Rows are points. Each copy is the shape, with its points in the same order, stretched, turned, moved and blurred by noise. Some copies are also mirrored. Which?
In the rows, zero is written as 100.

Shape:
0: 126  87
1: 154  63
2: 116  23
3:  81 100
4: 132  57
5:  51 145
6:  90 145
7:  98 104
Copy 1:
0: 124  94
1: 166 110
2: 147 162
3:  80 102
4: 148 118
5:  25  69
6:  75  53
7:  98  89
Copy 1 is: mirrored
Copy 2 (8 x 2):
0: 137 121
1: 181 145
2: 180 194
3:  84 108
4: 167 146
5:  27  58
6:  64  55
7:  97 100
Copy 2 is: mirrored
Copy 3:
0: 137  96
1: 171  65
2: 127  37
3:  91 119
4: 145  63
5:  55 168
6:  98 157
7: 106 116
Copy 3 is: only turned

Shape:
0:  69 118 127
1: 130  73  71
2: 129  78  33
3: 125  63 107
4:  43 113 103
5:  57  84  47
6:  86 110  80
7: 146 106  41
8: 114 147 113
Copy 1, 9 rows:
0:  88 107 104
1: 156  94  84
2: 170  55  55
3: 147 137 112
4:  97  74 119
5: 151  43 107
6: 118  65  80
7: 144  51  27
8:  71  89  50
Copy 1 is: only turned
Copy 2:
0:  69  82  62
1: 160 105 127
2: 189  81 117
3: 127 134 115
4:  85  80  29
5: 152  80  26
6: 115  84  77
7: 169  65 149
8:  73  51 128
Copy 2 is: mirrored
Copy 3:
0:  77 132  74
1: 106  42 150
2: 102  53 195
3:  98  28 100
4:  38 141  97
5:  22  97 165
6:  84 114 134
7: 142  79 194
8: 147 147 104
Copy 3 is: mirrored
Copy 4:
0: 118 118  82
1:  71 103 123
2:  46 103 113
3:  94 108 140
4: 104 137  68
5:  62 145  80
6:  82 114  85
7:  48  80 102
8: 105  80  78
Copy 4 is: only turned

Shape, 8 rows:
0:  55  64 122  51
1:  64  48 143 102
2: 122 156 167 146
3:  98  65  93  41
4:  85  83 106  81
5:  67  99  81  96
6: 151 125 146 154
7: 143 133  80 136
Copy 1, 8 rows:
0:  47  72  27 100
1:  67  89  15  53
2: 108 141 160   5
3:  47 115  58 144
4:  74  99  66 106
5: 104  82  82 113
6: 110 171 146  31
7: 130 158 160 101
Copy 1 is: only turned
Copy 2 (8 x 4):
0: 116 140 105  75
1:  87 152 123 105
2:  22  94 179  88
3: 154 104 114  85
4: 104 107 115  92
5:  87  92  83  85
6:  49  79 180 121
7:  78  34 130 113
Copy 2 is: mirrored
Copy 3, 8 rows:
0: 156 105 158  98
1: 117 118 181  85
2:  43  42  99 144
3: 140 137 135 129
4: 121 104 132 110
5: 137  89 107  75
6:  28  94 110 147
7:  65  96  70 127
Copy 3 is: mirrored
Copy 4 (8 x 4):
0:  21  61  57  50
1:   5  93  41  79
2:  76 164 153 137
3:  69  80  80  32
4:  60  89  75  78
5:  67  81  47  91
6:  91 186 139 114
7: 137 171 125 104
Copy 4 is: mirrored
